Every row gives one point. Each copy is the shape, with its points in the same order, turned, moved and blurred by noise. Say if it was mirrored as well.

Shape (7 x 3):
[[ -6 -64   0]
 [-21 -75 -14]
 [-29  33 -10]
 [ 13  16  -5]
 [ -6  28  16]
 [  6 -35 -25]
 [ 20  58  48]]
Copy 1 (7 x 3):
[[-44  -9  42]
 [-66  -4  40]
 [ -9 -20 -52]
 [ 14  -3 -14]
 [ 16 -30 -26]
 [-27  15  16]
 [ 62 -47 -26]]
Copy 1 is: mirrored
Copy 2 (7 x 3):
[[ 13   0  44]
 [ 15 -16  59]
 [-13 -39 -43]
 [ 12  -2 -37]
 [-20  -2 -44]
 [ 34  -9  13]
 [-30  36 -79]]
Copy 2 is: only turned
Copy 3 (7 x 3):
[[ 16 -45 -45]
 [ 25 -46 -63]
 [ 22  52 -22]
 [-11  25 -17]
 [  7  37   3]
 [ -8 -10 -58]
 [ -3  49  52]]
Copy 3 is: mirrored

Shape (7 x 4):
[[ 27  10  26 -43]
 [-36  -3 -33 -59]
 [ 13 -29  35  26]
 [-12 -42 -16  41]
 [ 11  58  47  10]
 [ -2  30 -29 -28]
 [ -2  19  -9  35]]
Copy 1 (7 x 4):
[[-19   5  72 -40]
 [-19  77  36  -8]
 [  7 -51  51  26]
 [ 25 -18   1  44]
 [-72 -45  43 -12]
 [-34  32  16 -33]
 [-30 -25   1   6]]
Copy 1 is: mirrored
Copy 2 (7 x 4):
[[-31  50   9   2]
 [-33   2  64  54]
 [ 21  -2  -6 -34]
 [ 12 -50  20 -28]
 [-37  13 -61  16]
 [-58  -6  29  24]
 [-31 -37 -12  -7]]
Copy 2 is: only turned

Shape (10 x 6):
[[-15 -27 -41  24   9  33]
 [ -6  -6 -23  70 -31  29]
 [ 19  21  52   3  75 -37]
 [-50 -30 -33  -3 -11  11]
 [-56 -27 -18 -36 -24  49]
 [ 15  16 -35  36 -17  46]
 [-25 -63 -33 -35  11  26]
 [ 17  23 -41  20  -9  -9]
 [ 16 -23  39 -11  18 -44]
 [ 47 -12  63 -25  46 -33]]
Copy 1 (10 x 6):
[[  5 -22 -15  43 -19  17]
 [ 28  24   2  27 -50  16]
 [ 17  22  35 -26  72 -57]
 [-26 -30 -31  20 -28 -16]
 [-54 -14 -68  24 -24  -1]
 [ 46  21 -34  19 -26  27]
 [-44 -46 -30  33  20  20]
 [ 48 -20 -10 -20 -22   8]
 [-24   2  37 -39  42 -15]
 [-11  14  39 -40  92 -10]]
Copy 1 is: only turned
Copy 2 (10 x 6):
[[-19  -9 -61 -28   1 -23]
 [ 46 -15 -72 -29  -5 -22]
 [  3  71  30  41  39   2]
 [-29 -46 -47  -1  -7   4]
 [-38 -71 -28 -31  13  18]
 [ 25   2 -43 -62 -13 -16]
 [-64 -46 -29 -11  13 -28]
 [ 14  16 -22 -22 -45 -13]
 [  3   7  28  44  20 -30]
 [  0  35  61  33  44 -36]]
Copy 2 is: only turned

Shape (13 x 8):
[[ 34 -59 -19  17   5 -22  15  44]
 [ 47 -63  45 -60 -17 -60  25  41]
 [-31 -53  15 -12  16  -6   5 -34]
 [ 25  33   8  25   5 -30 -46 -45]
 [  4   3  27  20  41  10 -44 -13]
 [-52 -46  54 -41  23  21   5 -46]
 [ 20  33 -35  10  -8  24  64 -51]
 [ 38  41   5 -51 -25  51  56  11]
 [-15  24 -18 -19  19  15  14  -4]
 [-48  16   6   5   9  -2  -4  35]
 [-14  18  50  40  29  13  -7  20]
 [ 13 -30 -13   2 -39  49  34  54]
 [-21 -65  13  -2 -20 -58 -20  -6]]
Copy 1 (13 x 8):
[[ 11  48 -15  63   8  47  -9   9]
 [-70  38  14  61  56  67 -26 -35]
 [-43 -33 -18  17 -18   8   6  -5]
 [  1   3  34  11  12 -80  -9   1]
 [-27   9  14  -1   8 -35  15  53]
 [-91 -52 -22 -16  -3  10  34  -2]
 [ 43   5  -9  -8  -6 -23  54 -69]
 [ 14  26  -7 -38  72  26  55 -59]
 [ 16 -12  18 -25   6  12  32  -6]
 [-11  20  15 -47 -13  29  -6  21]
 [-30  49  10 -31  -6 -17  22  37]
 [ 22  46 -64  -9  32  53   3  -9]
 [-39 -11  -7  41 -23  15 -62  -4]]
Copy 1 is: only turned
Copy 2 (13 x 8):
[[ -9 -51  32  74 -15  23   0   1]
 [-48 -91  30  37  25  14 -80 -17]
 [ 28   2  73   4  18  -1 -29  10]
 [ 10  38 -11  32  52 -23  11 -48]
 [  9  51  33  44  -3 -28 -19 -38]
 [ 21  32  84 -22   6 -13 -74  13]
 [-12  43 -25   0  18  29  22  53]
 [-36  13 -60  -3 -22  12 -54  51]
 [ -2  17   1  -5 -16 -25  -1  19]
 [  5   3  20 -10 -52 -15  -3 -35]
 [-14  49  29  27 -38   7 -18 -50]
 [ 16 -23 -13  39 -62  49 -29  25]
 [ 33 -49  62  16  31   6 -27 -34]]
Copy 2 is: mirrored

Shape (13 x 9):
[[ -7  15  27 -51  55  23 -17  34 -33]
 [ 30   5  42  32  -7  40  24 -24   8]
 [ 75  14 -14  -2  16  24  20 -51 -22]
 [-30 -33  33  18 -50 -42  33 -58 -11]
 [ 15 -38 -50 -10  31 -40 -38 -14 -39]
 [ 11  17  21  36  24 -46 -44  20 -50]
 [-30 -70  27  47  37  -7 -11 -63 -30]
 [-13 -16  15 -23  47 -18  24  -4  44]
 [ 45  31   7 -16  44 -16 -28 -71  16]
 [  6 -34 -38 -52  46  -5 -61  -9  52]
 [-10  29 -56 -41  -1   4  -7 -24   1]
 [ 16 -16 -24  -6 -22 -33 -21 -28 -25]
 [ 61  30 -15  24  13  50   1 -10  18]]
Copy 1 (13 x 9):
[[-32 -43  28  -3  21  21 -37  -1  52]
 [ 18 -31  38 -20   0 -30  15  24 -41]
 [ 46 -18  43 -91 -19  -7   0   3  -2]
 [-30  60 -12 -33 -30 -25  35   6 -56]
 [ 11  34 -43 -45 -10  13   1 -25  64]
 [-13 -23  -9  -8   9   5  61 -50  35]
 [-12  22 -45 -38   5 -84  31  29  19]
 [-12  22  25   4   7  24   8  65  22]
 [ 31  19  48 -77  45  12  22  10  26]
 [ 48  41 -16 -10  52  42 -33  31  51]
 [  2  11 -14 -65  14  72 -26  18   3]
 [ 17  39 -19 -44 -16  23  12 -32   0]
 [ 69 -58  29 -46  11  17   7  27 -13]]
Copy 1 is: mirrored
Copy 2 (13 x 9):
[[-25   6  37 -39  57 -27  34   2 -23]
 [-41  -9 -12 -17 -34  55  34 -15   6]
 [-46  51 -37  -5 -15   8  -5 -23  39]
 [ 42   8 -11  22 -29  40  89 -70  33]
 [ 28  39  28  20  64 -12  -5 -10  77]
 [ 18 -17 -16   7  76  24  35  31  33]
 [ 31  39  46  -1   1  56  81  -2  65]
 [ 22  34  53  19  11  29  18 -16 -34]
 [ 12  72 -23   3  -4  -5   8  46   0]
 [ 60  41  57  -7  19 -20 -47  20   2]
 [ 10   2  19  21 -11 -60   6 -17   8]
 [ 36   8 -14  13  20   2   6 -32  47]
 [-46   8 -17   2 -24  19 -29  14  17]]
Copy 2 is: mirrored
Copy 3 (13 x 9):
[[ 17 -53 -48  18 -37  53  27 -48   4]
 [ 30  42 -47 -16  12 -16  23 -10  27]
 [  9  20 -72  63  13 -14   2  14  48]
 [ 24  37   7  -1  45   5  28  53 -55]
 [ -1 -51  18  64   8  31 -27  30  21]
 [ 74 -48  -5  20  30  21 -35 -20   0]
 [ 33 -25  14 -23  48  30  40  65  34]
 [-35 -40 -18  -5  14 -14  42 -18 -13]
 [ 31 -37 -37  67   6 -52  38   7  27]
 [-38 -60  37  48 -44 -19  28 -13  31]
 [-14 -21 -32  46 -57 -13 -10  26 -18]
 [ 16   0   9  55   5   8 -17  28  -9]
 [  9  17 -56  16 -19 -38 -18 -19  57]]
Copy 3 is: mirrored
Copy 4 (13 x 9):
[[-39  14  10  38  28  49 -46 -74   8]
 [ 38 -28   5 -30 -30  25 -12 -42  -9]
 [ 46  -9  35  40 -32 -21  11 -70 -16]
 [-17   8 -42 -11 -56   1  39  32  -7]
 [-23  32  22  45  42 -18  41 -22 -48]
 [-22  50  69 -16  17  26  -5  -8 -27]
 [-10  51 -40 -12 -28  33  38 -37 -84]
 [  7  -5 -34  44  13  19 -48  -3 -42]
 [ 72  39  13  55   2  -1  -8 -29  -8]
 [ 21   5 -30  71  94  22   6 -23 -33]
 [  2   5 -16  36  43 -40  -6 -37  26]
 [ -4  10  17  22  12 -15  47  -9 -10]
 [ 61 -34  30  -3  16  -8 -15 -64 -10]]
Copy 4 is: mirrored
